Rows are points. A path goes straight from each point to the next, and from the last back to the first. The post is the endless flat space through its rows: a point in 2 columns, a line in 3, a plane in 4, and so on, so that a path can go around it. How many times does the path go around the post? Going back the other way cancels.
In the rows, 100 means zero.

Post (2 x 3):
array([[102, 100, 152],
       [ 91, 120,  71]])
Path (11 x 3):
array([[ 76, 133, 127],
       [ 95, 143,  85],
       [151,  97,  95],
       [108,  78, 133],
       [144,  56, 131],
       [122, 134, 130],
       [ 78, 159, 160],
       [ 25, 108, 129],
       [ 84,  31,  80],
       [ 94,  71,  71],
       [ 40,  69, 134]])
Times around: 0

Post (7 x 8):
array([[131, 100, 145,  78,  74,  95,  74, 135],
       [ 60,  99,  78, 124, 135, 111, 126,  23],
       [100,  77, 133, 113,  63, 141,  99, 124],
       [ 65, 112, 111, 132,  84,  86, 149,  12],
       [ 41,  99, 105, 113,  70,  78, 112,  48],
       [154,  61,  77, 134,  92, 100,  91, 143],
       [109,  92, 128,  63,  58, 105, 127, 155]])
Path, 27 rows:
array([[ 54, 107, 113, 131,  94, 111, 150, 114],
       [ 72,  66, 117, 150, 117,  58,  89,  68],
       [101,  80,  97, 113, 108, 111, 147,  57],
       [ 80,  73,  53,  99,  69, 101, 145,  67],
       [149, 121, 125, 117,  37,  94,  84, 105],
       [ 90,  90, 126, 160,  82, 128,  78,  74],
       [  5, 106, 111,  92,  89,  83, 134,  84],
       [ 90,  73,  65, 103,  99,  86,  75, 180],
       [106,  92, 135, 115,  95,  67, 123, 116],
       [107,  32,  89, 141, 102, 104, 130,  59],
       [ 89,  55,  95, 103,  38, 109,  64, 102],
       [ 75, 106,  90, 112,  43, 121,  97,  64],
       [147, 114,  86,  92,  86,  22,  52, 128],
       [ 70, 111, 128, 127,  64, 112,  73, 118],
       [ 59, 125, 130, 143,  30, 119,  77,  49],
       [108, 124, 128, 135,  86, 139, 146,  98],
       [116,  96, 108, 121, 134, 102, 104,  87],
       [102, 104,  85, 132, 128, 110, 164,  94],
       [119,  98, 141, 125, 104,  34,  60,  65],
       [ 85,  46, 100,  81,  79, 119, 126, 110],
       [ 67,  86, 101, 106,  68, 164, 105,  28],
       [ 62, 139, 104,  79,  55,  88,  91,  59],
       [152, 120, 113, 130,  96,  58,  81, 115],
       [ 99,  85, 123, 163, 145, 133,  92,  94],
       [ 82,  43,  62, 153,  76,  66,  99, 131],
       [ 90, 136, 113, 112,  95, 109, 147, 128],
       [125, 124,  89, 123, 120, 132, 145, 114]])
Times around: 3

Post, 13 rows:
array([[103, 106, 105,  89, 104, 101,  89,  96,  96, 104, 112, 130,  87,
        115],
       [103, 108, 108,  93, 124,  98, 110,  83, 111,  95, 104,  83,  84,
        119],
       [ 93,  87,  78,  86,  98,  92,  84,  93,  81,  81,  83,  93,  94,
        130],
       [106, 103,  68,  88, 102,  65,  83, 118,  94, 119,  90,  95,  85,
        118],
       [113,  87, 106, 104, 106,  80, 103, 109,  91,  99, 107, 104,  93,
        123],
       [ 91, 113, 114, 105,  90, 131, 127, 107, 101, 102,  85,  90,  76,
         74],
       [ 73, 106,  95,  67, 115, 101, 117, 117, 103, 145,  77,  71, 118,
         86],
       [ 80, 119, 119, 101,  78,  95, 122, 104, 109, 106,  87,  87,  98,
        102],
       [ 91, 121, 124, 105,  83, 134, 101, 112, 115,  75, 118,  68, 105,
         78],
       [ 99, 109, 104,  97, 102,  83,  89,  98,  61, 108, 116,  87,  79,
        134],
       [ 94,  88,  81,  93, 105,  98, 105,  98, 102,  97, 127, 103,  84,
        127],
       [102,  94, 118,  97,  73, 125,  93, 106, 124,  95, 100,  74,  69,
        108],
       [106, 119,  90,  94, 109, 108, 114,  95, 122, 146,  79,  74, 139,
         95]])
Path:
array([[124,  99, 100,  80, 102, 149,  84,  84, 149, 109, 102,  80,  89,
        108],
       [ 95, 112, 115,  88, 119, 112, 116, 137,  84, 100, 136,  92,  81,
        109],
       [ 85,  90,  97,  80, 111, 122, 156,  94, 126, 115,  72, 102,  86,
         89],
       [ 89, 108,  61,  75,  98, 127,  87,  96,  79, 105,  82, 118,  89,
         81],
       [107,  93, 104, 113,  90, 110, 121, 101,  86, 114,  86,  92,  48,
         98],
       [ 91,  99, 117,  87,  82,  97,  97,  66, 113,  96,  88,  76,  93,
        138],
       [ 86,  79, 107,  89,  92,  92, 137, 113,  98,  92,  70,  88,  90,
        104],
       [ 68, 120,  89,  71, 115,  94, 135, 115,  93, 131,  74,  98,  92,
         93],
       [ 65, 111, 120, 110,  69,  91, 108,  78,  74,  58,  92,  75, 113,
        156],
       [100,  93,  88, 103, 109, 116, 113,  85, 131, 103, 108,  93,  94,
        111],
       [100,  81,  95,  90, 106,  86, 116,  87, 127, 118,  66,  80, 107,
        108],
       [ 95,  87, 101, 100,  87,  91, 126, 104,  81,  85,  86, 106,  84,
        107],
       [125,  86, 116,  98, 107, 104, 116,  93, 115, 108,  82, 145,   5,
         82],
       [ 84,  92, 103,  95, 103,  85,  88,  97, 112,  96, 101, 125,  96,
        109],
       [108,  92,  93,  93,  91,  82,  78, 124, 112, 110, 111, 138,  78,
        123],
       [ 86, 104,  83,  86,  81, 123, 102, 130, 104, 106, 110,  80,  47,
        124],
       [114,  69,  88, 103, 133, 110, 122,  94, 121, 111, 126, 132, 103,
        126],
       [ 69, 124, 134, 103, 116,  85, 117,  89,  97, 119, 107,  89, 111,
         99],
       [ 83,  64,  86,  78, 117,  89, 109, 107,  97,  95,  81, 107,  99,
         87],
       [ 51,  88,  95,  99,  96, 108, 137,  97,  86,  84,  57,  85,  83,
        103],
       [ 87, 133,  85, 102,  93, 101,  93, 116,  83,  92, 113,  67, 111,
        102],
       [ 72, 135, 100,  66, 112, 121, 111, 108,  91, 103,  97,  87,  95,
         93],
       [123, 120,  98,  97,  83,  84, 117,  87, 136, 104,  94, 132, 113,
        113],
       [ 96, 125, 103, 105, 101, 137, 121,  98,  79,  84,  74,  53,  91,
        109],
       [ 87, 129, 124, 105, 112,  86, 117, 108,  73, 118,  79,  62,  60,
        101],
       [ 84, 114, 139, 111, 114,  83, 137,  99, 103, 119, 109,  50,  86,
        111],
       [ 99, 105, 107, 115,  99, 103, 109,  85, 101,  91,  93,  69,  99,
        122],
       [ 90,  95,  89,  76,  63, 134,  58,  95, 132,  72,  89,  99, 107,
        124],
       [104, 109, 105,  77, 122,  89, 113, 101, 107, 102, 107,  80, 100,
        133],
       [ 86, 128, 111,  96,  98,  85, 109,  95,  76, 103, 104,  90,  90,
        108]])
Times around: 0
